Each row of a before or after table is a point. The points were changed in one or more steps. Then noise was added and the rows were shuffled. The steps act on how far a point lies along the listed directions, d1 being the first. Write out the steps. A step turns or swaps two directions, mirrors them in a line or flattens them onto one, adds a multiple of one to another, or multiplies one. Angles are multiples of 10 degrees, from the lower direction toward the higher: turns from -170 to 170, lines from 10 to 170 but not 90. Use the fewest steps. Two steps may share a direction if one is a turn and the other turns, adds or multiplies; they go together, in the order done. Otherwise the lowest direction goes first.
In the rows, zero is written as 128.

Directions:
(1): [131 188 108]
(2): [130 108  68]
Before (8 x 3):
[[112 119 128]
 [127 194  69]
 [138 156 139]
 [141  90 178]
 [116  67  86]
 [120 141  31]
 [112 150 166]
 [130 119 166]]
After:
[[133 162 144]
 [117 169 111]
 [124  80  53]
 [113  78 181]
 [143 171 174]
 [138 143 101]
 [115  35  97]
 [109 126 135]]
Steps: turn d1 and d2 by 80 degrees

Directions:
(1): [128 171 156 124  78  91 149 189]
(2): [152 131  93 133 189  75 103 169]
(3): [167 179  84 184 118 143 155 107]
Before:
[[101  55  99  86 198 127  85 103]
 [196 140  47 170 214  83 103 144]
 [141 145  81 155 124 173 139  85]
 [125  92 108 126 159 154 128  68]
 [141 183 119 185  66 139 172  99]
 [134 134  98 163 102 128 127  90]
 [131 112 137 117 127 101 105 132]
 [ 79 120 179 121  54 166 139 103]]
After, 8 rows:
[[ 89  56 116  76 188 117  82 118]
 [143 118 114 135 140 116 106 105]
 [156 133 121 111 175  31  96 226]
 [120 176 159 154  45 108 171 138]
 [ 95 122 144 150  71 190 143  65]
 [ 98 137 156  92  82 118 132 173]
 [109 131 145 127  78  95 123 140]
 [ 94  85 165  76 128 114 124 131]]
Steps: swap d1 and d3

Directions:
(1): [ 55 121  78 111 128 157  76 153  87 113 171 139]
(2): [155  88  97 133 187 191 126 116 186 103 131 164]
(3): [147 133  78  51 161  68 146 165 133 141 115 153]
(4): [112 120 134  95  75 121 134  77 122  68  92 193]
(5): [ 57 104 113 123 144 128 183  74 142 189 118 124]
(6): [ 97 101 191 143 202  89 140 138  98  87 138 146]
Before, 14 rows:
[[ 57 123 174 106  93  61 167  73 115 129  79 148]
 [104 106   7  85 100 184 118 104 173 190 131 111]
 [148 147  77 135 100 150 144 148 153 235 117  49]
 [141 146 129  89  53 106 149 118 128  84 102 175]
 [134 140 119 137  75 143 139  99 116 141 102 143]
 [173 149  95  62  39 118 131 102 134 110 110 160]
 [151 134 118  93  72  71 138 108 118 115  96 175]
 [104 156 133  95  95  95 139 111 124 137 120 110]
 [ 42 153  46  73  97 111 137 129  88 213 150 108]
 [134 140 137 116  42  91 153  81 143 139  80 146]
 [115 117  75 148 169 143 134 163 146 187 154  83]
 [156 136 121 103 113 122 172  84 170 158  81 158]
 [121 146 106  75 100  64 163 123 104 122 122 169]
 [178 175  74 100  56 104 114 132 125 136 121 130]]
After (14 x 12):
[[ 81 158  51  54 110  76 166 132 107 223 127 112]
 [ 51 122 180 117  89  70 163  69 113 126  82 144]
 [146 146  84 143  95 158 142 144 153 235 119  46]
 [183 150 112  78  33 122 138  89 140 110 104 155]
 [127 119  76 142 173 133 142 164 153 189 147  84]
 [146 148 132  93  97  62 180 107 118 126 107 162]
 [151 135 142 133 100 146 166  69 169 153  85 147]
 [161 134 138 114  64  79 143  95 124 115  91 168]
 [144 146 140 101  48 112 152 112 131  83 101 170]
 [124 138 114 136  74 147 131 101 109 139 110 144]
 [128 109   8  70 108 161 137 106 184 197 116 116]
 [121 138 145 135  32 110 141  73 137 134  87 141]
 [189 176  90 112  54 105 124 123 132 137 114 126]
 [109 156 140 101  94  96 143 106 126 137 118 109]]
Steps: turn d1 and d3 by 40 degrees

Directions:
(1): [139 109 102 103 173 163 155 156 138 124  41 116 127 196  48 102 155 136
 135 122]
(2): [ 33 105  73  79 168 162 129 141 148 114 163 153 101 118 139 137 132  77
  74 132]
(3): [162 175 130 146 220 114 123 184 115 168 155  98 143 142 152 181 148 138
  81  90]
(4): [129 134  88 114  75 158 183 135  92 193 171  82  65 144  98 179 122 148
 150 145]
(5): [162  63 143  88 121  81 190 164 141 161 141 132 130 158 176  91  92  76
 140  84]
(6): [144 122 137  66 125 152 137  74 161 116 151 102 146 168 160 110 103 222
  65 130]
Before (14 x 20):
[[137 153 131 131 161 117 148 170 115 165 170 122 132 127 150 177 128 119
   73 106]
 [131 199 146 124 208 152  98 126 137 125 116 114 147 160 137 152 171 177
   84 125]
 [162 141 164  98 180  68 147 162 148 141 148 120 152 153 205 142 126 153
   93 105]
 [194 122 137 131 205 119 144 198  98 153 108 105 145 164 132 122 129 115
  101  92]
 [178 107 163 106 163 123 118 128 121 132  91 110 168 155 159 136 124 137
  109  82]
 [ 89 134 125  93 173 105 121 145 160 139 130 120 153 138 159 116 132 105
   73  75]
 [152  60 151  84  26 142 149  84 160  89  58 161 139 148 136  26 111 130
  182 156]
 [149 161 132 138 177 111 137 149 144 188 165  90 117 127 155 166 119 158
  114  99]
 [145 119 121 150 128 107 135 148 124 121 134 117 134 131 162 134 135 136
  108 126]
 [102  90  53 112  31 150 229 161  65 241 176  89  33 145 102 185  95  82
  197 133]
 [152 199 143 187 182 138  78 149 120 121  98 131 138 100 106 166 163 147
  142 134]
 [166 134 153 143 136 127 105 132 117 105 138 120 172 133 138 137 123 176
  116 118]
 [175 138 138 102 201 147 167 175 146 159 100 112 154 183 116 130 148 151
  100  85]
 [179 121 150 116 190 109 112 164 148 166 139 118 151 165 167 121 123 117
   84  74]]
After:
[[112 133 128 164 112 103 141 171  99 153 149 158 112  88 128 162 133  57
  135 124]
 [128 168 140 185 123 144  82 122 123  97  75 155 123  87  80 133 155 123
  183 158]
 [136 116 121 163 116 101 132 151 115 119 132 125 127 116 159 133 138 116
  124 129]
 [161 139 154 171 142 111  99 155 102 114 133 127 169 111 127 151 136 138
  135 115]
 [207 106 156  49 134 153 154 106 174 124  99 103 168 211 179  68 118 221
   79 111]
 [138 141 157 151 165  47 136 193 118 144 136 151 134 107 182 153 140  70
  153 113]
 [102  75  57  69   6 167 232 114  89 225 188  78  37 166 119 165  77 138
  172 140]
 [167  93 124 150 159 119 150 200  87 135  57 136 124 143  80  97 137  54
  169 112]
 [158 125 119 138 196 144 170 214 124 156  47 138 133 172  62 118 172  77
  162  90]
 [111 190 135 170 197 135  95 166 114 125  80 139 131 129  97 155 189  94
  145 132]
 [ 78 132 122 120 162  98 121 164 145 140 116 133 141 119 138 116 140  61
  109  80]
 [172 105 157 134 165 114 113 154 107 137  72 123 158 140 134 142 138  91
  144  81]
 [122 148 130 181 135  97 128 163 123 179 144 123 101  87 128 160 127  87
  183 111]
 [156 106 144 159 163 100 108 189 128 163 107 146 130 136 128 117 134  44
  148  86]]
Steps: multiply d1 by 1.6; turn d3 and d6 by -80 degrees

Directions:
(1): [169 157  56 140  94 133 158 161 105 108 139  90 147 118 176 133 114 152
  97 217 126  58 127  80 123 139  62 132 164 146 187 102 158 159 127  81
 119 137  97 181 108 140 137 121 213  81  83 153]
(2): [131 103 181 109 108  73 130 124 167 167  53  82 106  88  72 151 126 119
  67 191 104 109 167  51  62 133 152 127  99 101 150 122 179 137 161 149
 190 133 168 143 156  94 116 135 150 150 195 134]
(3): [ 76 151 181 100 125  90 138 170 129  93 149  71  88 127 108  86  96 154
 143 198 143 185 117 145 127  56 167 199 179 117 122 157 133 138  94 162
 126 127  88 106 155 177 210 101 173 126 112  82]
(4): [107 102  75 203  80 139 154 137 163  63 179 163 118  88  92 136  92 158
 113 124 107 131 114 152 148 130 138 116 136  84 183  87 195 100 113 127
 173  82 163  32 157 138 110 129 142 204  98 143]
(5): [198 147 175 108  88 102 115 153 107 141 146 125 129  92 103 132 170  48
 182 109  94  90 107 121 132 156  87 199 183  51 146 141 108 134 157 187
  60 131 112  96 161 140  80 170 148 165  99 155]
Before:
[[ 91 103 112 152  60  99 150 169 185  80 130  51  88  86  85 132  77 173
   63 249 119 131 136  86  92  97 155 159 161  97 207  85 214 133 134 127
  192 108 154 112 163 133 165  97 208 149 120 115]
 [159 128  42 177 113 151 145 121 123  71 162 155 158 120 157 133 139 145
  124 126 117  88 115 120 156 158  82 118 143 132 167  78 137 131 125  96
  127 116 134 110 120 139 104 119 157 128  93 143]
 [130 119 118 162  87 133 127 148 140 102 140 118 127  84  86 130 116 110
  140 146 114 123 132 129 140 122 128 150 146  98 189 132 142 128 138 152
  124 117 128  76 153 147 117 136 148 165  89 135]
 [191 128 136 134 119 125 105 135 110 127 163 169 132 117 137 140 145  91
  174  71 114 130 100 178 161 151 103 154 148  92 120 118 115 116 142 144
   72 121 114  65 127 146  85 132 114 168  98 136]
 [113 111 147 122 126 105 144 124 161 145  71 100 119 100 101 144 142 139
   91 165 111 104 150  90  84 137 145 130  96 101 151 120 147 143 156 151
  187 119 162 123 152  96 107 141 131 140 174 148]
 [ 98 125  92 152 118 140 145 138 157  89 150 107 126 140 144 107  83 179
  129 159 137 138 113 134 129 108 124 127 141 148 149 121 142 121  99  98
  150 117 128 122 126 145 161 116 158 126  94 118]
 [103 130 100 142 105 138 155 134 138  82 173 117 116 136 141 129 105 161
  126 139 133 108 114 140 143 114 125 114 147 158 145 125 158 127 109 114
  144 126 121  99 118 153 148 117 162 117  99 144]
 [144 171 172 128  87 115 121 154 109  92 198 123 125 103 116 108 137  89
  212 132  96 115  95 148 164 121 104 215 234  69 156 130 117 144 123 193
   69 118  91  74 182 164 128 144 172 164  75 138]
 [177 168  75 135  89 129 147 170 125 124 138 123 145 107 143 127 135 101
  131 176 111  76 121  93 149 151  67 168 166 116 168 120 122 146 135 106
   88 124  92 172 131 143 125 142 196  92  74 144]
 [148 149 104 107 142 155 128 145  86 128 168 150 140 126 164 114 135 104
  169  89 154 116 136 168 166 121 114 109 147 140 123 126  85 128 131 142
   81 132  91 137 108 128 117 123 112 123 102 128]
 [ 89 122 112 154 135 156 125 136 135 105 161 158 117 155 155 123 102 154
  150 109 129 174  85 169 165 109 148 135 125 120 123 128 147 121 108 129
  135 110 139  89 151 140 139 123 112 152  97 138]
 [140 159  56 148  84 144 141 166 101  88 191 137 137 115 174 119 116 142
  142 160 142  86  97 128 143 132  79 151 180 128 177  92 141 152 116 100
   98 132  87 122 120 141 140 117 203 109  56 129]]
After, 12 rows:
[[143 180 225  71 132 105  98 138  95 148 149 101 125 133 131 104 159  71
  215 126 113 128 112 132 143 113 117 214 211 103 106 163  71 159 134 198
   52 150  78 139 164 149 146 140 145 115 115 120]
 [152 132 151 128  96 123 113 148 123 130 123 104 129  91  90 127 139  81
  157 143 115 115 134 117 131 127 118 170 153  96 171 151 113 139 151 168
   93 134 113 104 150 145 113 145 144 145  97 133]
 [150 147 138 104 121 110 126 144 143 163  91 121 129 115 111 127 147  90
  125 150 115 115 141  90 123 142 117 158 126 120 126 142 109 137 147 131
  112 133 116 177 140 122 127 142 149 100 133 122]
 [164 117 109 152 118 124 124 110 133 102 135 154 146 110 119 135 161 104
  140  98 106 103 121 115 140 163 106 138 133 101 144  97 122 125 146 137
  120 122 149  97 140 127  87 135 130 153 127 138]
 [126 112 150 134  46  81 139 179 175  97 130  48  85  69  67 133 102 126
   91 237 102 116 128  81  91 111 137 196 184  59 208  96 198 137 152 162
  155 112 146 100 181 136 141 119 213 166 113 125]
 [128 138 122 101 156 151 123 134  97 139 151 152 133 132 153 115 134 110
  159  79 159 136 146 168 157 114 138  97 126 148 107 130  86 124 132 146
  101 133 104 138 108 118 123 119  93 125 128 116]
 [130 124 120 127 116 112 153 137 146 136  87  97 129 102 124 141 142 143
   96 181 112  83 141  89  94 140 117 136 116 106 166 115 145 152 153 138
  169 121 144 133 144 105 109 140 154 124 147 156]
 [107 116 125 149 107 124 138 139 167  97 150 113 117 122 110 112  96 151
  142 139 121 141 111 136 124 114 133 145 145 111 150 125 144 114 110 129
  146 110 140  90 149 141 141 131 148 162 103 123]
 [111 124 138 134  99 122 144 132 145  96 165 120 107 122 111 132 119 132
  139 120 120 113 115 139 135 120 135 132 148 127 140 133 153 121 122 146
  139 125 133  75 137 148 130 131 148 144 113 146]
 [196 137 159 101 145 121  96 129  96 158 138 152 136 137 154 136 159  82
  176  74 126 132 108 167 151 148 101 155 141 117  93 136  85 128 150 141
   57 142 100 111 113 140  95 129 105 131 114 125]
 [110 129 127 146 124 147 120 143 127 110 166 155 117 145 148 125 116 130
  164 103 121 163  80 167 164 118 135 156 141  98 128 133 141 123 117 146
  115 112 134  82 161 143 126 137 116 162  88 145]
 [125 136 143 115 105 113 115 144 123 132 147 137 117 109 122 123 137 106
  148 122 135 122 113 126 117 129 126 159 148 104 137 116 125 141 137 149
  112 138 116 106 143 118 129 128 153 139 116 113]]
Steps: flatten d1 and d2 onto the line at 60 degrees; turn d4 and d5 by 50 degrees

Directions:
(1): [160 123  76 162  94 164 171 136 186  98 120 151  92 105 127 169 181 179
 145 108  34 106 168 120  76 107  64 135  91  93  98 175 210 127 172 153
  89 177 163 121 133 191 112  76 168 148 104  88  95 116 128 166 181 112
 126  97 102 107  96  93 125  92 161 109]
(2): [ 49 176 103 121  81 182 124  55 128 149 126  82 193 109 122 162 169 108
 126 127 164 164 143 170 119 106  76  95  96  96  73 142  94 190 124  99
  88 151 184 193 152  95 107 156 125 158  88 120 133 151 120  64 113 102
 128  82 123 105 143 133 231 140  97 148]
Before:
[[140 123 159 110 159 101 122 134  94 140 137 128 123 133 134 107  84 108
  120 130 160 128 110 121 172 141 155 130 148 162 150 103  85 105  97 119
  142  92  98 111 132 111 142 137 108 107 150 142 141 120 128 103 113 155
  122 133 135 133 151 160  94 136 107 120]
 [105 133 115 133 112 139 131 102 152 138 132 131 131 114 128 139 152 122
  141 125 119 145 138 134 123 103 105 119 113 121 103 134 136 142 133 126
   85 148 161 138 140 125 118 122 148 146 107 118 104 135 114 124 147 111
  142 102 114 101 122 114 179 118 119 127]
 [181 116 198 101 201  67  92 173  61 134 142 166  99 173 121  59  46  96
  116 153 175 120 104 107 173 170 226 153 181 176 188  77 100  80  91 109
  182  67  73 102 112 117 154 161 114  93 181 177 143 125 150 125 104 158
  133 186 163 156 143 143  47 132 130 130]
 [101 148  77 149  85 184 144  90 139 125 125 115 145  98 110 174 171 165
  127 114  91 140 152 143  81 118  62 108  98  88  91 156 148 158 150 148
   82 173 181 161 148 146 123 104 150 138  83 123 124 135 127 113 149  98
  118 101 128 130 114  96 178 109 117 120]
 [103 132 167 101 166 109 101 116  74 138 148 110 153 150 113  98 101  73
  124 152 205 147 114 133 166 160 188 145 166 170 159  92  76 105  85 123
  170  88  89 124 111  69 146 161  86 118 159 155 161 123 135 117  76 152
  142 133 138 156 161 165 139 144  98 131]
 [ 92 151 101 131  96 165 142  90 135 131 138 112 151 135 121 151 164 129
  145 121 131 140 150 142 122 117  75 120 109 101  98 117 141 150 123 123
   83 150 168 157 140 111 130 122 119 141  97 117 120 143 125  99 136 114
  126 106 138 119 133 139 170 133  94 137]
 [131 121 172 110 160  82  99 143  94 129 131 132 113 138 146  82  86 103
  131 140 160 135  95 135 163 134 187 126 154 143 152  95  82 111 107 108
  163 101  92 122 125  89 154 148 117 110 157 156 154 114 134 122 119 163
  124 171 153 162 151 158 115 147 117 116]
 [182  93 186  99 189  39 105 198  94 146 137 153  60 158 135  71  52 121
  130 155 148 110  74  93 170 158 210 154 198 187 208  77 102  65  98 138
  206  75  43  78 113 118 157 138 103 101 167 163 163 112 141 167 111 158
  139 191 163 166 125 162   7 127 146 138]
 [132 121 118 124 121 121 121 128 125 116 125 113 130 133 135 130 117 132
  129 120 126 128 124 141 137 145 139 129 148 135 122 114 140 126 136 138
  130 129 122 129 130 136 121 119 124 153 150 108 125 132 121 114 133 132
  141 136 117 122 125 138 123 120 115 120]
 [122 115 150 107 139 103 111 134  92 142 123 126 110 135 134 108 103  98
  120 125 164 122 107 106 169 134 161 138 146 153 150 111 110 109 126 126
  127 116 106 120 116 110 120 144 122 109 133 148 154 121 123 119 103 133
  130 159 136 164 152 126 112 135 139 140]
 [135 126 154 112 157 117  99 137 110 126 142 115 128 148 128 109 100 113
  122 134 172 113 119 129 151 142 177 132 149 161 152 109  97 108 108 129
  156  89  94 121 110 118 128 151 112 116 125 148 137 116 122 136 115 136
  121 165 143 143 135 151 103 135 116 138]]
After, 11 rows:
[[ 22 195 114  94  75 168 112  41 112 180 131  60 190 108 123 159 158  93
  131 145 195 180 119 182 132 103  75  85 116 104  77 123  55 200 101  83
  105 142 178 217 169  67 105 182 110 172  72 133 164 158 123  40  96  97
  140  80 144 108 146 161 229 141  89 176]
 [156  99 139 134 150  97 128 153 145 127 134 160  90 131 132 110 117 128
  140 128 107 123 122 106 137 121 151 141 140 148 146 118 149  98 130 143
  118 125 116  93 122 140 135 110 144 122 138 129 106 120 121 164 151 130
  141 138 121 120 116 115 107 114 136 116]
 [ 58 201 115 113  88 192 117  42 103 150 133  98 194 121 110 153 160  96
  125 136 172 169 161 179 117 114  83  97  95  90  64 138  97 193 117  74
   79 146 203 216 160 103 103 175 137 164  90 132 130 158 134  33 114  98
  133  76 134  97 147 127 234 127  96 153]
 [ 85 161  84 139  89 193 152  72 147 115 137 106 156 108 106 174 198 122
  145 127 113 145 175 155  92 117  70 129  96 102  81 161 156 149 138 132
   92 167 174 163 135 124 110 116 133 166 102 100 124 125 129 118 131 113
  141  60 101 112 132 124 210 107 117 122]
 [184  92 133 142 161 100 127 178 111 114 131 160  80 132 117 112  94 165
  120 127  91 106 113  94 120 157 159 146 156 146 174 114 150  81 133 172
  153 120  93  84 115 157 158  96 135  92 144 154 134 113 138 174 143 138
  119 174 148 169 111 107  51 113 140 104]
 [ 83 162 111 129  91 158 128  81 138 125 124 108 145 103 141 144 163 122
  142 125 122 151 139 168 115  97  91 101  96  87  78 143 114 168 136 100
   96 160 169 175 151 106 124 135 144 153 103 119 134 126 127  92 146 128
  124 105 128 124 140 137 206 131 113 121]
 [168 105 118 140 137 118 150 159 141 108 138 158  84 150 126 123 133 153
  148 121  87 105 140 102 125 136 119 153 135 129 147 108 181  92 131 152
  117 131 118  96 117 149 148  91 127 115 132 122 111 120 132 164 156 136
  125 146 141 139 115 130  73 119 128 117]
 [128 124 117 123 118 124 120 123 123 117 125 110 134 132 134 130 119 130
  129 120 130 130 124 144 138 143 137 128 146 133 120 115 136 130 136 137
  129 129 125 133 131 134 120 121 124 156 147 108 126 134 121 109 132 131
  141 133 117 121 127 139 129 121 114 121]
 [ 95 155 109 125 105 175 119  88 140 125 137  94 154 123 122 154 158 126
  130 122 148 125 150 155 116 116 107 112 107 120  97 144 117 150 130 122
  107 132 151 161 128 127 106 142 132 149  86 120 123 125 116 111 132 109
  120 117 125 115 128 134 174 124 112 142]
 [102 154 109 126 104 161 147  87 129 136 132 109 148 105 129 158 145 124
  129 116 130 141 145 146 133 112  79 111 103 116  92 141 109 149 121 113
   89 137 159 152 152 125 117 126 129 140 107 113 125 129 122  81 134 127
  120  81 115 104 142 142 167 122 105 125]
 [ 91 140 111 119  96 153 129  93 120 139 119 111 130 112 131 147 155 111
  127 115 140 133 136 128 139 110 100 122 110 118 102 141 130 144 144 121
   86 152 156 155 131 120 100 137 140 136  98 123 143 129 118  99 120 111
  129 117 120 140 146 113 171 123 138 143]]
Steps: turn d1 and d2 by -130 degrees

Directions:
(1): [ 97 121 175 141 141 126 143  85 143  56 118   9 139  43 135 109 138  67
 134 167 141 133  70  97 176 101 109 104 188 132 137 113 178 164 102 136
 126 181  82 143  53 110 136 125 171 102 144 100 163 141 156 148 104 151
 185 110 113 139  72 186 120 162 128 107]
(2): [215 108 144  74  75  96 220 122 126 154  80 160  61 113 178 141  65  69
 142 157 111 101  95 170 174 130 112  99 123  73 105 109 121  49 118 131
 112 151 138 120 127  99 140 151 118 109 118 143 121 136 190  52 116 147
 160 100  78 134 137 135 138  73  79 168]
(3): [195 174 185 173 143 148 157 149 130 126 151 121 110 108 101  82 145  92
 166 115 196 146 145 121 135  89 116  93  61 114 131 123 111 147  69  39
  85  78 118 158 170 127  54 125 119 155 102 104 183 132  93  66  58 137
 105 191 113 115 170 184 117 128 149  87]
(4): [173 106 138  96 100 120 116 101  66 109 138 125 158 188 103 144 131  98
 166 122  55 227  72 112 114 152  90 177 157 139 134 149 135  86 126 104
  69 133 130 149 176 141 169  86 133 150 184 119  66 192  83 163  64 121
 169 158 112  95 133 177 202 129 152 121]
(5): [171  98 106 185 145  93 158 187 143 121  87 186 107 178 144 181 137 125
 127 143 167 180 122  99 116  72 173 114  78 171  81 114 187 186 175 123
 134 122 123  73 135  74 171 182 142 162 152  70 160 174 125 153 176 143
 189 182  99 133  56 139 136 128 120 123]
Before:
[[200 129 158 136 131 111 194 139 137 151 108 135  88 121 154 120 118  75
  151 127 158 123 109 143 151 100 110  93  62 125 120 114 128  97  89  90
  107 122 119 130 136 115 114 148 122 141 122 110 142 162 131  84 110 161
  144 144  85 128 141 173 123 116 118 131]
 [184 136 109 111  93 135 156 167 143 176  98 194  81 160 138 132  96 127
  147 131 166 102 146 162 139 110 136 104  69 104  99 116 124  99 130 108
  123  97 164 109 161 117 129 174  94 140 111 144 137 112 132  67 141 134
  108 149 129 151 172 118 139  80 112 161]
 [ 77 143 153 150 151 174 106 119 131  89 159  57 165  68 117  95 167 141
  112 135 142 117 114  99 140 104 136 123 148 148 144 142 148 168 108 106
  149 131 105 155 100 148 103 104 151 106 128 133 159 110 133 144 109 143
  117 119 147 122 130 149 128 177 142  94]
 [213 110 174  86  85 107 177  97  86 113 122 103 114 132 141 138  91  48
  188 142  94 185  68 137 153 112  82 131 126 105 135 141 151  90 102  83
   59 161 119 135 129 111 165 118 130 138 150 107 121 190 131  87  66 152
  175 142  75 110 127 215 173  98 103 137]
 [123 130 123 140 142 139 110 108 108 126 159 129 136 153 123 116 123 133
  138  96 118 135 144 122 129 136 129 153 121 122 141 150 134 117 114 116
  113 118 136 149 136 151 120 101  98 121 135 132 128 113  94 137 107 127
  117 136 153 125 142 127 106 136 140 131]
 [ 33 132 128 110 123 163  73  78 112  80 175  49 177 109  99 104 175 147
  115 119 114 111 128 112 116 153 102 148 211 152 160 148  97 158 103 143
  134 171  96 164 101 175 121  75 141  98 138 127 127 114  79 170  97 112
   90 105 163 114 157 116 130 166 165 123]
 [209 104 130 126 104 111 178 146 130 145  96 184  87 141 137 121  97  78
  164 141 130 154  99 161 160  99  97  97  92 101  87 108 129 118 130  88
  103 125 126 117 162  89 138 151 122 136 125 120 134 148 131  74 104 140
  146 167  97 139 129 167 125 106 117 150]
 [151 133 138 152 143 131  94 135  94 110 154 179 177 187  87 132 159 148
  139 109 141 195 146 104  86 126 132 164  95 150 128 142 135 154 120  91
  109 109 131 115 192 143 142 138 109 156 158  86  99 158  65 131  98 108
  111 209 133 105 136 147 180 137 165 110]
 [187 181 128 136 129 121 141 157 130 158 153 184  87 143 103  86 110 122
  146 102 162 147 156 158 109 130 134  93  65 107 130 136  68  97 100  55
   92  57 147 137 183 133  73 124 100 151  97 132 149 103 117  64  77 102
   78 152 125 140 187 144 135  89 124 123]
 [ 34 144 117 135 151 147  72  95 163 106 143  72 172  86 118 107 151 149
  109 121 143  89 153 138 126 144 124 145 171 140 148 144 111 167 117 170
  154 138 110 122  88 147 110 113 145  92 120 140 129 102 145 145 156 107
   91 103 170 137 110  98  75 160 142 122]]
After:
[[ 89 163 186 108 129 161 125  68 135  98 162   6 150  27 126  80 117  88
  154 136 145  90 109 136 158 116  89 111 162  98 178 136 125 138  69 112
  110 164  99 164  61 150 105  98 141  93 103 139 166 109 143  88  86 143
   97  91 127 132 147 190 102 134 111 122]
 [ 55 132  81 154 138 147  93 164 151 132 146 167 135 157 122 139 172 202
   87 109 178  72 198 124  96 121 164 122 122 168 118 130  98 196 156 156
  181 129 115 101 122 144 110 142 124 124 106 112 171  88  89 152 182 117
   74 128 162 133 146  53  91 146 143 140]
 [132 128 112 145 145 130 138 132 126 143 144 156 107 146 140 122 110 133
  129  97 141 106 157 132 142 123 147 135 102 113 129 134 136 114 121 125
  130 117 141 135 127 139 114 124  96 115 120 127 150 104 112 114 130 134
  114 131 154 138 134 112  83 124 125 149]
 [150 154 146  94 111 143 109 103 106 150 161 173 146 133 104  97 115 141
  133 110 135 106 168 155 111 166 107 149 106  83 150 138  75  87  90 104
  121 112 147 136 181 174 100 128  90 122 113 144  93 101 105  60  88 103
   55 148 135 114 202 110 154 105 144 142]
 [197 129 139  91  79 127 181 129 133 131  85 128  83 127 138 130  97  68
  162 157 145 141  81 146 171 103 108 102 118 103 104 108 155  87 109  98
   93 128 144 127 130 111 152 157 119 122 142 123 132 147 143  76 103 146
  168 142 109 148 148 178 166  98 115 153]
 [165 137 175 139 141 124 163 102 128 116 132  72 124  84 134 102 135  64
  154 131 147 135  85 124 161 109  92 104  98 130 142 121 132 108  67  95
  100 133 105 152 112 134 112 118 139 128 137 112 141 160 116 111  81 154
  149 138  99 124 132 196 127 145 133 111]
 [159 113 165 109 110 131 154  93 123 106 122  88 121  84 119  83 111  57
  165 145 116 147  75 153 177 118  62  99 152  95 118 118 127 124  97  94
   94 146 104 160 120 117 122 108 140 112 126 130 133 131 132  89  65 136
  138 139 117 141 132 195 119 131 131 131]
 [208 167 147 136 120 102 185 154 145 134 128 163  60 107 125  95  95  76
  147 129 179 150 123 159 137 103 135  67  73 100 117 122  97  93  99  59
   89  91 137 121 151 105  88 144 116 135 103 107 175 114 152  45  76 125
  122 149  92 148 157 167 136  88 102 127]
 [ 91 118  79 164 156 115  88 160 156 131 112 176 156 181 125 162 153 168
  108 110 157 141 168 133  91 121 165 152 104 175 110 146 134 189 167 158
  153 104 137  72 133 113 149 149 137 138 144 106 120 140 118 159 196 106
  123 160 158 127  85  82  92 146 141 129]
 [ 97 138 115 172 160 166  91 170 127 123 152 139 161 133 107 128 172 187
  105 112 152 132 148 101 102  94 166 130  95 174 124 152 142 184 146 103
  165  95 126 124 146 146 109 127 138 138 124 121 160 117 108 160 141 135
  105 153 152 121 132 122 135 166 144  91]]
Steps: turn d1 and d2 by -60 degrees; turn d4 and d5 by -110 degrees
